Each row of a before or after table is a point. One or more steps were done to the points. Then noise was added and the rows were shuffled. The steps act on columns, c1 being the first. Name the steps. A step turns or swaps two columns, mirrors them in a line or flattens them onto one, adds a multiple of one to another, or multiplies or shifts one. Angles are multiples of 10 degrees, from the lower column toward the higher: turns from -170 to 170, lines from 10 to 170 but not 90. Use the fewest steps. Two steps may share a column if one is a turn and the other turns, adds or multiplies; they go together, in the order done. Otherwise the lowest column goes first.

Before (13 x 3):
[[ 0.16  0.56 -0.48]
 [-0.40  0.45  0.06]
 [ 0.10  0.37  0.03]
 [-0.17  0.40 -0.13]
 [ 0.29  0.10  0.44]
 [ 0.00 -0.40 -0.56]
 [-0.36  0.21 -0.57]
 [-0.33  0.66 -0.64]
 [-0.19 -0.27  0.52]
 [-0.35 -0.15 -0.07]
 [-0.14  0.04  0.18]
 [-0.29 -0.16 -0.55]
 [-0.15  0.09  0.49]]
After (13 x 3):
[[ 0.15  0.55 -0.39]
 [-0.01 -0.38 -0.45]
 [-0.39  0.45  0.14]
 [-0.34  0.20 -0.47]
 [-0.18 -0.30  0.60]
 [ 0.30  0.10  0.54]
 [-0.33 -0.15  0.02]
 [-0.18  0.38 -0.03]
 [-0.30 -0.16 -0.45]
 [-0.14  0.02  0.29]
 [ 0.09  0.39  0.12]
 [-0.33  0.67 -0.55]
 [-0.15  0.08  0.59]]
Steps: shift c3 by 0.10

Before:
[[-0.25 -0.11  0.16 -0.07]
 [-0.22  0.12  0.16  0.17]
 [-0.20 -0.13 -0.07 -0.28]
 [-0.08  0.11 -0.06 -0.21]
 [ 0.89 -0.12  0.21  0.28]
 [ 0.62 -0.01  0.07 -0.24]
 [-0.23 -0.11  0.24 -0.25]
 [-0.25  0.43  0.26 -0.13]
 [-0.10  0.09 -0.26 -0.14]
 [-0.14 -0.08  0.25 -0.10]
 [ 0.40 -0.02  0.17 -0.26]
 [-0.13 -0.01  0.02  0.11]]
After, 12 rows:
[[-0.27  0.07  0.85 -0.09]
 [-0.49  0.62  0.87 -0.15]
 [-0.46  0.29  0.84 -0.24]
 [-0.39  0.30  0.53 -0.28]
 [-0.44 -0.14  0.77  0.18]
 [ 1.24  0.37  0.68 -0.24]
 [ 0.81  0.39  0.79 -0.26]
 [-0.49  0.00  0.74 -0.08]
 [-0.21  0.29  0.35 -0.14]
 [-0.17  0.41  0.54 -0.21]
 [-0.25 -0.17  0.61  0.11]
 [ 1.79 -0.55  0.80  0.27]]
Steps: multiply c1 by 2; add -1.5 times c4 to c2; shift c3 by 0.60

Before (11 x 6):
[[ 0.24 -0.31  0.41  0.45 -0.21  0.54]
 [ 0.62 -0.07  0.50 -0.14  0.13 -0.47]
 [-0.11  0.00 -0.43  0.09  0.04 -0.14]
 [ 0.46  0.10 -0.45  0.24  0.10  0.18]
 [ 0.15 -0.59 -0.47  0.14  0.23 -0.19]
 [-0.33 -0.56 -0.17 -0.45  0.15  0.18]
 [-0.07 -0.44  0.50 -0.23  0.08 -0.19]
 [-0.17  0.08 -0.54  0.01 -0.11 -0.35]
 [ 0.54 -0.01  0.50 -0.46 -0.11 -0.46]
 [ 0.36 -0.56 -0.12 -0.45  0.59 -0.34]
 [-0.34  0.29  0.27  0.57  0.37  0.16]]
After (11 x 6):
[[ 0.42 -0.14 -0.11 -0.30 -0.08 -0.67]
 [ 0.03  0.13  0.59 -0.25  0.08  0.26]
 [-0.38  0.38 -0.71 -0.30  0.36  0.21]
 [-0.13  0.01  0.45 -0.17  0.02  0.01]
 [-0.63  0.66  0.25  0.02 -0.16 -0.35]
 [ 0.18 -0.78  0.29  0.45  0.32  0.06]
 [ 0.27 -0.69 -0.46  0.02  0.24  0.14]
 [-0.34  0.34 -0.67 -0.10  0.34  0.57]
 [-0.30 -0.29  0.37 -0.23  0.20 -0.10]
 [-0.38 -0.20 -0.09  0.02  0.85  0.08]
 [-0.04 -0.19 -0.48  0.14 -0.61 -0.39]]
Steps: turn c1 and c3 by -160 degrees; add -1 times c1 to c2; turn c4 and c6 by -130 degrees; turn c5 and c6 by -40 degrees

Before (10 x 8):
[[-0.15  0.03  0.44  0.66  0.05  0.33  0.55  0.18]
 [ 0.56 -0.42  0.02 -0.24  0.50  0.06 -0.23 -0.45]
 [-0.03  0.50  0.15  0.41 -0.19 -0.22  0.59  0.05]
 [-0.18  0.16 -0.27 -0.08 -0.50  0.31 -0.09  0.01]
 [ 0.12  0.19 -0.10  0.57  0.08  0.09  0.41  0.57]
 [ 0.38 -0.25  0.31 -0.08  0.18  0.00 -0.73 -0.33]
 [ 0.37 -0.30  0.55 -0.49  0.80 -0.11 -0.60 -0.01]
 [-0.11 -0.25 -0.09  0.19 -0.78 -0.17  0.30  0.25]
 [-0.42  0.13 -0.05  0.87  0.25 -0.22  0.36  0.14]
 [-0.33 -0.09 -0.08 -0.06 -0.16  0.06  0.34  0.05]]
After, 10 rows:
[[-0.03 -0.30  0.14 -0.19 -0.19 -0.45  0.58  0.21]
 [-0.15  0.32  0.43  0.05  0.05 -0.08  0.54  0.63]
 [ 0.12  0.06 -0.11 -0.03  0.09 -0.20  0.42  0.45]
 [-0.34  0.08 -0.06 -0.67 -0.16  0.09  0.34 -0.02]
 [ 0.39  0.02  0.31 -0.67  0.17  0.25 -0.73 -0.01]
 [-0.10 -0.11 -0.09 -0.43 -0.77  0.27  0.31  0.15]
 [ 0.56  0.13  0.02 -0.85  0.50  0.40 -0.22 -0.42]
 [ 0.37 -0.07  0.54 -1.08  0.79  0.32 -0.60  0.54]
 [-0.41 -0.23 -0.04  0.27  0.25 -0.08  0.35  0.09]
 [-0.18  0.27 -0.28 -0.68 -0.49 -0.20 -0.09 -0.26]]
Steps: turn c2 and c6 by -100 degrees; add 1 times c3 to c8; shift c4 by -0.60

Before (8 x 9):
[[ 0.09 -0.41 -0.02  0.26 -0.46  0.71 -0.38 -0.17 -0.21]
 [-0.42 -0.08 -0.03  0.11 -0.43  0.00 -0.02  0.75  0.21]
 [-0.07  0.25 -0.38  0.04  0.47 -0.15 -0.19 -0.24 -0.58]
 [-0.28  0.22 -0.19 -0.39 -0.13  0.32 -0.38 -0.35 -0.30]
 [ 0.31  0.47  0.27  0.38  0.21  0.27 -0.36 -0.38 -0.66]
 [-0.28  0.34 -0.04  0.25  0.71 -0.19 -0.36 -0.16 -0.11]
 [ 0.19  0.09  0.13  0.13  0.64  0.67  0.31 -0.37 -0.40]
 [-0.56 -0.29  0.31  0.19  0.06 -0.61 -0.22  0.26 -0.12]]
After, 8 rows:
[[ 0.42  0.20  0.05 -0.39 -0.72  0.00 -0.35 -0.57  0.13]
 [ 0.45 -0.15 -0.20  0.13 -1.06 -0.52 -0.06  0.58 -0.23]
 [-0.28  0.09  0.02  0.08  0.11 -0.14  0.35 -0.78  0.02]
 [ 0.23  0.23  0.27  0.03 -0.18  0.09 -0.21 -0.27  0.60]
 [ 0.44 -0.33 -0.64  0.20 -0.56  0.06 -0.15  0.58  0.37]
 [-0.14 -0.39  0.05  0.28 -1.06 -0.31 -0.47 -0.75 -0.16]
 [ 0.34  0.32 -0.23  0.29  0.11  0.15 -0.33 -0.03  0.14]
 [-0.50  0.51  0.01  0.37 -0.41 -0.05 -0.33 -0.66  0.43]]
Steps: multiply c1 by 1.3; turn c1 and c3 by 150 degrees; shift c5 by -0.60; turn c6 and c9 by -150 degrees; turn c6 and c8 by 50 degrees

Before, 12 rows:
[[-0.14  0.09  0.53 -0.61 -0.18 -0.14  0.40 -0.14  0.17 -0.24  0.24]
 [-0.56 -0.44 -0.42 -0.21 -0.01 -0.79  0.44 -0.67 -0.28 -0.15 -0.21]
 [-0.55 -0.21  0.74 -0.05  0.05 -0.33  1.04 -0.42 -0.23 -0.50  0.32]
 [ 0.59 -0.46 -0.45 -0.34  0.27  0.64  0.44  0.16  0.34  0.45  0.43]
 [ 0.18 -0.37 -0.03  0.30 -0.22  0.26  0.04  0.07  0.44  0.43  0.08]
 [ 0.36 -0.51 -0.47  0.07  0.18 -0.03  0.11  0.28  0.53 -0.09  0.37]
 [ 0.49  0.33 -0.30  0.00  0.21 -0.30  0.08 -0.37 -0.37  0.00 -0.15]
 [-0.07  0.18  0.79 -0.39  0.33 -0.25  0.73 -0.07 -0.12 -0.32 -0.52]
 [-0.20  0.29  0.40 -0.17  0.38  0.33  0.24 -0.41  0.12 -0.37 -0.20]
 [-0.09 -0.81 -0.21 -0.17  0.06 -0.22  0.06 -0.15 -0.47 -0.16  0.16]
 [ 0.10  0.03  0.06 -0.16  0.51 -0.06 -0.01  0.23  0.30  0.51  0.38]
 [ 0.01  0.20 -0.25 -0.13  0.10  0.33  0.30  0.46  0.05  0.12  0.13]]
After:
[[ 0.00 -0.02  0.06 -0.15  0.61  0.20 -0.38 -0.26  0.30 -0.30 -0.12]
 [-0.17  0.08 -0.26 -0.14  0.18  0.20  0.25 -0.45  0.07 -0.36  0.02]
 [-0.35 -0.06  0.40 -0.17  0.09 -0.03  0.57  0.42  0.12 -0.01 -0.44]
 [ 0.74  0.29 -0.19 -0.17  0.17  0.05  0.00  0.24 -0.47  0.26  0.07]
 [ 0.21  0.40 -0.43 -0.22 -0.16  0.59 -0.12  0.87 -0.26  0.70 -0.12]
 [ 0.40 -0.03 -0.05  0.30 -0.07  0.12 -0.11 -0.08  0.44 -0.48  0.21]
 [ 0.63 -0.32 -0.47 -0.35  0.50  0.33  0.28 -0.27  0.33 -0.77  0.09]
 [-0.18  0.01  0.79 -0.38 -0.17  0.59  0.44  0.06 -0.11  0.40 -0.58]
 [ 0.59 -0.07 -0.46  0.08  0.42  0.08  0.11 -0.33  0.55  0.07  0.11]
 [ 0.01  0.41  0.72 -0.03  0.27  0.81  0.68  0.59 -0.24  0.56  0.17]
 [-0.12  0.07  0.52 -0.60  0.07  0.29  0.30  0.17  0.16  0.26  0.28]
 [-0.13 -0.66 -0.30 -0.01  0.02  0.16 -0.11  0.16 -0.36  0.24 -0.25]]
Steps: turn c1 and c2 by 70 degrees; turn c2 and c8 by -160 degrees; turn c5 and c11 by -50 degrees; turn c6 and c10 by -130 degrees; turn c6 and c7 by -60 degrees
